Each row is a point. Each copy is the shape, with its points in the same order, stretched, turned, moved and blurred by noise. Say if it was mirrored as well.
(in the rows, 128 means zero)

Shape, 7 rows:
[[152 159]
 [153 142]
 [ 67  97]
 [158  98]
 [167 112]
 [131 140]
 [113 190]]
Copy 1 (7 x 2):
[[109 105]
 [127 108]
 [149 186]
 [161 107]
 [154  91]
 [119 127]
 [ 73 137]]
Copy 1 is: mirrored
Copy 2:
[[167 156]
 [167 138]
 [ 70 100]
 [165  92]
 [174 104]
 [143 136]
 [131 191]]
Copy 2 is: only turned
Copy 3 (7 x 2):
[[182 125]
 [170 113]
 [ 85 163]
 [138  87]
 [150  85]
 [159 131]
 [187 175]]
Copy 3 is: only turned

Shape, 6 rows:
[[116 177]
 [147 152]
 [117  39]
 [116 175]
 [123 156]
 [112 148]]
Copy 1 (6 x 2):
[[120 164]
 [147 133]
 [106  33]
 [119 163]
 [125 145]
 [106 140]]
Copy 1 is: only turned
Copy 2:
[[152  90]
 [146 125]
 [ 64 177]
 [152  91]
 [143 109]
 [131 106]]
Copy 2 is: mirrored

Shape (7 x 3):
[[ 80 116 138]
 [132 141 138]
 [130 154  91]
 [115 124 117]
 [ 97 205 177]
 [153 203 146]
 [136  92 115]]
Copy 1 (7 x 3):
[[124  76 153]
 [138 126 110]
 [ 96 120  81]
 [109 111 123]
 [201  78  78]
 [175 139  49]
 [ 90 141 150]]
Copy 1 is: mirrored
Copy 2 (7 x 3):
[[105  97 113]
 [129 151 109]
 [146 142  63]
 [138 120  98]
 [ 58 185 107]
 [115 214  94]
 [161 112 119]]
Copy 2 is: only turned
Copy 3 (7 x 3):
[[ 92 111 113]
 [132 134 137]
 [155 158  99]
 [132 126 111]
 [ 80 177 157]
 [141 187 156]
 [149  98 114]]
Copy 3 is: only turned

Shape (10 x 4):
[[ 77 146 202 133]
 [122 169 101 114]
 [135 161 166 185]
 [158 164  71 180]
 [148 166 136 133]
 [ 82 110 147  81]
 [131 121 107 107]
 [139 130 177 163]
 [110 175 157 165]
 [182 122 149 146]]
Copy 1:
[[ 69  77  93 147]
 [145 135  95  88]
 [104 138  70 170]
 [154 195  83 115]
 [150 126  82 132]
 [117  87 145 104]
 [157 130 135 108]
 [117 120  97 179]
 [ 95 126  69 139]
 [171 135 109 178]]
Copy 1 is: mirrored
Copy 2 (10 x 4):
[[ 85  78 173 175]
 [148 165 137 143]
 [ 51 146 135 164]
 [114 204  85 134]
 [105 152 140 128]
 [162  88 148 134]
 [153 129 121 109]
 [ 61 109 135 130]
 [ 74 148 152 174]
 [ 80 126 117  87]]
Copy 2 is: mirrored

Shape (9 x 6):
[[141  80 134 144 100 145]
 [144  98 123 143 124 130]
 [102 118 163 113 154 126]
 [ 84 106 157 101  99 160]
 [118 165 103 131 110  78]
 [ 66 178 148 149  94 116]
 [161 176 162 104 181 181]
 [178  69 140 141  84  89]
 [144 159 113 126 113 118]]
Copy 1 (9 x 6):
[[137  92  98 160  96 174]
 [131 101 105 155 121 145]
 [171  90 147  90 131 124]
 [180 111 153  84  81 183]
 [115 181 149 136 109  99]
 [129 137 224 123  78 125]
 [191 120 185 125 220 131]
 [159 102  60 202  62 126]
 [139 159 148 150 133 117]]
Copy 1 is: only turned
Copy 2 (9 x 6):
[[148  99 112 110 138 132]
 [136 119 110 128 141 121]
 [143 166 155 101 165 130]
 [153 133 164  67 116 138]
 [110 148 171 180 105  93]
 [108 153 207 143  96 156]
 [159 243  83 121 127 155]
 [178  70 114 154 156 102]
 [133 158 135 162  98 114]]
Copy 2 is: only turned
Copy 3, 9 rows:
[[151  88 146 126  82 129]
 [146 117 139 143 107 121]
 [116 159 173 116 147 104]
 [126 112 162  76 136 128]
 [128 189  70 112 130 118]
 [ 93 186 112  71 125 179]
 [144 147 162 137 223 165]
 [204 121 126 122  50  85]
 [140 154  91 119 142 136]]
Copy 3 is: only turned

Shape, 10 rows:
[[160 111 124  83  77 140]
 [161 109 145  83  86 109]
 [ 93 151  77 153 135 125]
 [171 105 114 127 103 177]
 [119 155  96  95 200 157]
 [ 85 162 117 167 108  76]
 [133 163 138 117 142 145]
 [ 91 114 139 129 130  96]
 [ 99 104 134 138 143  85]
 [127 110 106 182 119  52]]
Copy 1, 10 rows:
[[146  70  93 121  78 106]
 [138  92  76 144  93 100]
 [131 142 194 104 149 122]
 [146  43 138 119  86 150]
 [132  75 150  66 225 112]
 [123 210 159 135 130 123]
 [137 113 110  82 161 142]
 [ 96 147 135 145 144 109]
 [ 98 143 147 164 153 109]
 [131 179 188 209 126 123]]
Copy 1 is: mirrored
Copy 2, 10 rows:
[[135  71 127 123 124  79]
 [117  67 135 146 156  85]
 [137 194 120 128 116 119]
 [180 100  95 103 121 111]
 [109 170  58  93 169  97]
 [132 182 185 153 135 131]
 [134 135 123  98 169 110]
 [ 91 136 138 163 154 141]
 [ 96 142 122 170 162 146]
 [156 145 147 208 147 135]]
Copy 2 is: only turned
Copy 3 (10 x 6):
[[136  97 144 140  65  93]
 [138 112 145 143  94  61]
 [ 77 169  96 123  94 154]
 [149 103 119 177  75 146]
 [136 121  85  72 139 165]
 [ 63 209 127 133 109 111]
 [137 143 138 109 130 148]
 [ 73 145 115 141 133  86]
 [ 81 158  95 149 143  80]
 [ 88 209  75 182 120  73]]
Copy 3 is: only turned

Shape (13 x 8):
[[167 139 175 131 103  58  94 197]
 [135 190 101 138 152 152  93 156]
 [175 121 119 129  84 137 190 151]
 [ 89 125 166 132 129 148  93 102]
 [ 87  76 148 183 107  69  99 166]
 [ 81 108 150 116  99  92 149 117]
 [167 120  62 111 167 150 190 157]
 [151 139 137 142 138 150 102 123]
 [117 161 121 142  79 151  91 110]
 [ 75 153 115 121  77  89  84 116]
 [159 160 131 188  70  90 154 117]
 [181  87  95 101 142 102 179 118]
 [110 189 156 131 177 102 121 108]]
Copy 1:
[[138  69  73  83 145 158  94 125]
 [133 170 158  86 162 125 109 150]
 [114 107 155 145 151 184 108  78]
 [131 100 166 151 121  83 112 203]
 [137 108  49 161 101 144  91 187]
 [ 89  71 121 174 137 133 128 147]
 [150 169 167 129 170 195 156  66]
 [142 143 157 113 137 105 106 150]
 [ 80 125 163 125 104 107  93 179]
 [ 71 100 110 132 108 100 124 181]
 [ 89 120 105 139 143 126  82  95]
 [167 127 134 145 138 171 153  59]
 [131 124 137 116 187  87 120 141]]
Copy 1 is: mirrored
Copy 2:
[[148 158 107 167 113 152 220 204]
 [144 164  76  95 124 165 139 100]
 [169 154 143 160 158 131  60 184]
 [ 86 155 170 133 154 157 168 121]
 [ 74 131 125 205 118  82 186 156]
 [138 142 182 177 166  85 141 144]
 [185  97 110  95 171 112  25 138]
 [115 150 136 124 133 180 130 142]
 [114 213 137 148 118 147 117 111]
 [119 181 144 159 113  90 166 113]
 [140 158 134 222 116 136 105 140]
 [171  90 167 117 137 108  61 166]
 [145 115 150 128 151 162 187  90]]
Copy 2 is: mirrored
Copy 3:
[[188  71 180 143 126 112 148 177]
 [163 108  99 102 173 138 125 102]
 [137 109 101 185  96 147  70 122]
 [ 98 158 136  89 138 150 131 158]
 [148 142 177 118 147  83 102 214]
 [ 91 100 157 138 116 116 105 190]
 [158  85  94 135 102 107  42  88]
 [139 147 115 109 129 137 119 122]
 [108 160 128 130 162 152 134 116]
 [ 98 115 167 128 169 112 142 146]
 [130 127  98 184 129 111 142 154]
 [132  95 133 143  57  86  70 110]
 [131  89 105  86 134 112 162 153]]
Copy 3 is: mirrored
